Every row gives one point. A path goes straight from each point to the next, and from the last back to the first. The post is the endless flat space through its rows: a point in 2 columns, a line in 3, a plane in 4, and so on, so that a path can go around it. How many times does the path go around the post? Going back the other way cancels.

Post (1 x 2):
[[-13  13]]
Path (16 x 2):
[[-10 -41]
 [-43 -22]
 [-60 -15]
 [-10 -21]
 [ 30 -20]
 [ 15  34]
 [  4  -3]
 [-59 -34]
 [-35  27]
 [-44  12]
 [-45 -31]
 [  8  -4]
 [ -8 -52]
 [-30   5]
 [-59 -33]
 [  2 -28]]
Times around: 0

Post, 2 rows:
[[ 32 -29  16]
 [ -8   2   9]]
Path (26 x 3):
[[ 34  -1  26]
 [-38  32  24]
 [  9 -29  22]
 [ 12 -50  -4]
 [ 24 -27 -16]
 [ 56 -23  -6]
 [ 30  -1  23]
 [ 22 -22  35]
 [  2 -22  26]
 [-20 -22 -20]
 [ -7   2  -2]
 [  6   9   6]
 [ 15  10  28]
 [  5  -6  35]
 [ -5 -26  16]
 [ 19 -45  11]
 [ 18 -28  42]
 [ 15  -1  37]
 [ 41 -18  11]
 [ 36 -27   0]
 [-12 -10 -15]
 [ 49 -60  17]
 [ -8   2  42]
 [ 42 -24  34]
 [ 31   7   5]
 [-23  49 -14]]
Times around: 1

Post, 5 rows:
[[-26  32  11   2 -17 -25]
 [  6 -10  17   9  16   2]
 [ -6   2   0 -14  10 -10]
 [  5 -13 -41  22 -32  24]
 [ -7   3   0   6  27  13]]
Path (19 x 6):
[[-26  27   6  19 -14  17]
 [-25  -8  14  -6  42  13]
 [ -2  15  25  52 -16  35]
 [ 33   8  10   5   1   8]
 [ -8  16 -29 -26 -18 -38]
 [ -4 -21  31  51   8  -4]
 [-19 -19  -5 -15 -12  16]
 [-24  12 -44 -46   7  25]
 [  3  10 -21 -25  47  25]
 [-34  25  20  26 -26  20]
 [-23  -7   3  19 -17  -3]
 [-22  19 -30 -24  17 -13]
 [ 29  -7 -17   8   3 -18]
 [  9   7   7  -9  -5   4]
 [-28  18 -23  -2  14  37]
 [ -8 -37  11   8  11   1]
 [  9 -15  14  33   3  -4]
 [ 23   1  25 -12  60 -18]
 [ 12  -3  29 -10  22  -2]]
Times around: 1

Post:
[[ -8  10 -15 -35  16   8   3   6 -30]
 [ -6  -3  19   6 -14 -10  -9   6  -1]
 [-27 -18  -2 -20  31  20  -7   0 -17]
 [  9  -2  15   5   2   5   7   9  -2]
 [ 34  -4  -9 -22 -18  18 -23  -6  17]
 [ -3   2  -9   0  -1  -3   1   2 -16]
 [ -9  -6  28  14  -9 -20  15  -3 -13]
 [-36   1   1   2  -9   4   1  -2   1]]
Path:
[[ -6 -10   7   1  33   4  -4  36 -17]
 [-39  10  20   0   9  -7  -1  -4  -3]
 [ -1  -3   9   3  -4  -4 -18   3 -12]
 [-29  -5  18 -28  10  30   0   2 -17]
 [-29 -18   1   1  25  14  13  10 -20]
 [ -5 -16  -7  26 -19  12 -17   5   1]
 [-20  -6   2  -5   9  23   8  -5 -25]
 [-27 -22 -13 -18   3  17 -12  13 -15]
 [  2 -11 -28 -23 -19   3 -25  -6  11]
 [ 17  11  -9  -8 -12  -8 -13   4  -3]
 [-10   9  28  11   0  -7  -9   4   0]
 [-60  16  10   8   9  -2  19  10 -42]
 [-43  -2  10 -21  -7  12  10  -4   1]
 [ 26 -15  -7  -9  -3 -24 -18  13  -9]
 [-10   2 -10  -1  10   0   6  -2  -6]
 [-17  17  10 -13  26   5  -8   4 -30]
 [-22   4  27 -26 -14   3   4  -1 -12]
 [ -9 -20  -2  11  -5  12  25   0  -8]]
Times around: 3

Post:
[[-24  -5  24  19   5 -24  13 -41   1  12  -6]
 [-17 -23  30  22  -1  -2  22  12 -48  10   5]
 [-10   9 -33 -29 -25  -6  -3   0   4 -10   1]
 [ 26  18  -9  -2  -2  -9   0  20  -7 -28  11]
 [-30   2 -17  17  15   9 -38 -14 -27   5  12]
 [-10  24  -3   9 -21 -21 -36  -9  24 -20   8]
 [-12 -20   0 -35  12  17  -4   4 -18  -9  -9]
 [-11 -28 -40   9  19  33 -30   2  14  11  14]
 [  6  -1   2   0   1  20  15  24 -20  -1 -20]
 [-18  -9  30  -4  17  21  26 -30   5 -17  -1]]
Path, 24 rows:
[[-32   9  -6   4 -34  34   3  27 -21   2  16]
 [-34  15 -31  -9   7 -23 -39 -43  22  -9   3]
 [-32   8 -26 -12 -14  -2 -32  -8 -55 -30  -7]
 [-18 -32   5   5  11  12  30 -24 -13 -21  -6]
 [ 17 -22 -25   4  27  -7  -7   2 -40  -7  38]
 [  3  -7  -3 -22 -27  -2 -12  26  -3 -13  25]
 [-32  12 -17  -2  38  10 -38 -45  23  -6  -1]
 [-14 -35 -46  31  21  47 -20  43 -17  10  -3]
 [  6 -14  -7  21  -3  27  -3  31 -28  -4  10]
 [  5   1  57  27  40  16  16 -14 -54  -1  17]
 [ 22  39  18  37  12  20 -19  24  15 -21  14]
 [ 15 -18 -26  27   4  19  31  24  11   5   8]
 [ 20   8 -17  27 -15 -18  44  -7 -20 -14   4]
 [ -6  -2  -7 -60 -37  18   2 -14  21 -30 -37]
 [  4  -8  11  -8  10  30 -24  -7  22 -30  -3]
 [ 13 -11 -20 -21   3 -29  -4 -38  45  10  18]
 [-45 -24 -10   4  13   6  18 -12 -52  26  57]
 [-30 -44  13 -24 -13 -15  22   2 -16 -23  14]
 [  3  14 -13   6  24  16 -25  -4   5 -45  23]
 [-37  -1 -58  -2  -3  -6 -18 -12   3  20   4]
 [  5 -13  16  10  -3 -18 -44  27  -4 -34 -29]
 [-24 -16 -11  -7  -5  47  18   3 -38   8   2]
 [  3  25  -3  -7 -14  32  19  14 -10 -11   0]
 [ -9  13  -7  14  -7   1  -4  19  -7   7  -4]]
Times around: 4

Post, 13 rows:
[[  1 -15 -20 -18  -8  11 -28   4 -13  -8  -2  -5  14  -6]
 [ -5 -12  23 -12   0   1 -19   3   0  -1 -14 -11  -7 -24]
 [ -7  11   2 -23 -20   8  -6   1 -14   3   9 -35  -6 -22]
 [ 21  -3   7  19 -10 -10  12 -29  18   8 -10  -7  20  -8]
 [ 14   0   9   9  -9  20 -10  -3  -9 -21  -5  20 -13  11]
 [ -1 -16  10   7 -10  -9 -18  13  12 -19  -5  41 -10   1]
 [  1  20  17   5  10  12  -7   7  25   9 -16  -3  -8   3]
 [  6  10  12  15   1   6  -5  -3 -21 -10   9  32  15  12]
 [ -2   5   1  22  11 -18  21   5 -12   9 -10  24  16 -16]
 [ -9 -12 -15  -4 -14  23 -27   8   5 -11  -2  -9  16  -7]
 [-11  -5  10 -12  11   3  16  -2  16  -1 -10 -13  20  -6]
 [  1 -12 -15 -11   4  31 -16  21 -10  -5  16 -10  13   1]
 [-11   9 -13  -6   5  26  -1 -10  -5  29   0 -12  13  15]]
Path:
[[-26  11 -19 -12 -27  16  -7  35   2   0   9  12 -17  23]
 [ -9  16  25   6  19  -6  -8   9  23   7 -30 -19  -5  -6]
 [-22  -8   5  13  23 -16   4   8 -35  -1 -11  41 -14 -24]
 [ 20  24  14  12   8 -14 -15  12 -14  -2  21  17  22 -37]
 [  3   0 -12   3 -18   4 -10  -5   5   3  -2  12  17   4]
 [  8 -13   6   0  10  45  -8  12  -9  14 -16  -8 -15   4]
 [  1  -1 -13  -1  23   0  28 -10 -15  15 -19  29  47  -1]
 [-42  16  11  -3  -1  21  -3   4   7  10   0   6 -18  -3]
 [ -3  -5 -14   7 -19  -5  -6  11 -20 -24  21   3  -4 -17]
 [  8  16   9  -1  -1  10  -4 -11  -2  -2 -11 -18  12  11]
 [-13  25 -14 -19  -2  41   1  24 -35   4   3   9 -11  25]
 [  0   5  -5 -12 -24 -11  -9 -33  -6  17 -18  -6  14 -20]
 [  0  -8  19 -13  -4  13 -25  12  14 -23   6 -17  -9 -31]
 [  2 -27 -25 -11  -3 -17 -29 -15  13  22   2   9  -1  19]
 [-33   3   5 -38 -60 -36 -27  11   2 -48   3 -13  -6 -35]
 [ -7  18  41 -13  -6   7  -6  24  15  -9  11   7 -26   3]
 [-20   9  -4 -22   6  17 -10  22 -13  -5   5   4  15  -8]
 [-11  -8 -22 -11   2  25 -30  21 -26   3   1   2  -8 -21]
 [-14  -2 -20 -13   1  32 -51  29 -23  -1  12  13  -7  11]
 [ -1  -9   0   5   3  -9  -4  12  11   4 -11  18  -6  16]
 [ -7  -8  -2 -10   4   9 -24  -4   4  12 -24   6  15   7]
 [  5 -10 -10  12   4  27  -8  27  -9   1  14   2  13 -17]
 [ -5  -7 -17  -8 -10  37 -38  19 -34 -30  26   1   4 -19]
 [  6 -16  -3   8 -11 -20  12 -22  37   3 -13  -6  11  -6]
 [ -5 -12  -2 -17 -10   7 -29  -9  21 -13 -14 -27   4   7]
 [ -3   5 -11 -10   5  10  -3   3 -19   6   4  -9 -17  -5]
 [ -5 -15 -17  11   5  12 -15  -5 -23   6   8  -1  45 -40]
 [ -5  15   2  -8 -33  25   3  15  -9 -13  23 -19   4 -14]]
Times around: 2

Post:
[[ 18   9 -24  -4   1  -8 -11 -23  11  33  -7 -11   9  19  10   1  -7 -17]
 [ 21 -12   6  -4 -12 -26 -12  10  25   9  26   2 -20 -34   2  41  19   0]
 [ 27   4  16 -33 -21  32 -10   6 -22 -14  21   6 -11 -15 -11  12  29 -12]
 [ 20   0  24 -20   4 -25 -26 -27   8   5 -18 -13 -38  13  -1  31  36  -4]
 [  4  -8 -38 -14   0 -10   2 -16 -34 -25   5   0   2  -6 -18  -6 -16 -16]
 [ -8 -18  32 -22 -12  -5  -6   7 -15 -29   8  -6  -9 -22  15   2  21 -27]
 [ -5 -20  14  25   7   0 -31  -2   5   9  -8  24 -46  34  11 -11 -10 -14]
 [  8 -26 -19  11 -13  -9 -16  -8  -8 -24   6 -23  12 -13  14   6  15  11]
 [ 15 -27  -4 -19   2  27   5   4  -4   7   7  14 -26 -31 -20  10  -4 -11]
 [-20  19  -5  -3   9   9 -19  -2  -4 -21   1  22  -1  21 -25   3  11  17]
 [ 25 -20   7  -3   5 -22  10  18  10  18  32  14 -32  -1  -5   6  22  -5]
 [  7 -33   7 -16 -28   1   0 -15 -15   4  -7  27  -1  14  17  -7 -28 -29]
 [ 20  -1   3   0  20 -19  19  27 -36 -13 -11   8 -16   6  14   2  29   3]
 [ 27   0 -34   7  -2 -17   3  15 -17  -8 -11  12 -18 -45 -28 -23  13   9]
 [  5 -12 -31  28  -1 -14  28  -8   4 -22  -2  30  13  23  -6  -7 -17 -17]
 [-10   4   0  24   8 -27  15 -26 -20   9  10  -2  13  19  14   3  -4 -19]
 [  1   6  16  -6 -15  13   0  24 -27 -10   5 -25 -30  -7 -13 -11   9   4]]
Path:
[[  4  34  -2 -10   1 -11  -3   7  -8  13  12   1  25  23  11 -34  12  -1]
 [-17  -9  -1   2  15 -37  10 -12 -19  -4  21   8 -16 -32   7  36  31  18]
 [ -2  -9   7   0  -5 -10 -17   8 -21  -3  -7  23 -51   8 -21 -29   8  -8]
 [ 13 -15   5  30 -18   1 -20 -35  14  10  22  17  24  23   4  13  25 -12]
 [ 29 -17  21 -19   5  13  10  13  -9  -4  30  -3 -42  11 -28  15 -14  -3]
 [ 18  20  14  11 -10 -46 -12 -32   0  13  -7  16   3 -40  10  12   8   6]
 [ 21  -5  -2  -1   7  -5   9 -12   3 -21   5   6  11 -21 -25  25   5 -24]
 [ -2  -4 -21  19  14   3 -16   9 -26  10   5   3 -28 -27 -23  25  -9   3]
 [-52 -11 -11  23  57 -17  14 -25  -6  -7  18 -15 -12  10  -3  39  36  -3]
 [ 21   1  -2 -33 -14  -3  15  42 -18 -45  15   7  21 -45 -18  -4  48  -9]
 [ 14   1  32  37  -4 -19  -4 -18   9  25  -7 -10  -9  27 -12  -6  -1   2]
 [ 44  -6  -6   0   7  17  13  11   1  -5   2  13  -6  -1  24 -21  28  -7]
 [  9  23  -9  24  -7   5  -4  14  10  43 -20 -48 -10 -46  29  -3   5  -5]
 [-14  16 -19 -31   2 -24 -21 -16 -24 -24 -13  35  14  50   3  25  -4 -19]
 [ 16  -2  -2   8  -5 -33   5   6 -46  -9  -2  31 -26   9   8   5   7  -5]
 [ 22  13   8   0   1   5 -15   6  -3  22   0  53 -23  14  13  -3   7 -18]
 [  6 -15  11 -16 -23 -45   7  55   8 -28   1  52 -33 -38   6 -39  45 -25]
 [-10  -7  -1 -41 -27  -4 -12   2 -29 -23  -8 -43  11 -20 -13  21  16   1]
 [ 13 -30  26  12  16 -36 -13  24   6   6  35 -18 -24 -31   3  24  19   0]
 [ 27  16  -9 -22  11  -4 -42  12  34  16   7  -7  -4  -9   2   7   2   9]
 [-19 -46   2   3  21 -21  27 -15  24  14  29 -33 -31 -17   4  18  14  13]
 [  4 -12 -36  20  -1 -22  13  -6  26  -2  -1  -7   8 -25  -9  14  38  26]
 [  9 -32 -21  -1 -26  33  11  -5 -16   7   7  19   2 -14  -3 -21  17 -13]
 [ -3 -28  -5   0   6 -33  -4   3  16 -36  -6  26  -9  13   6  -7  14 -38]
 [ 22   1 -22   5  -7 -60 -18  -5   1   7  13  16  -7  39   2 -19  -8 -16]]
Times around: 3
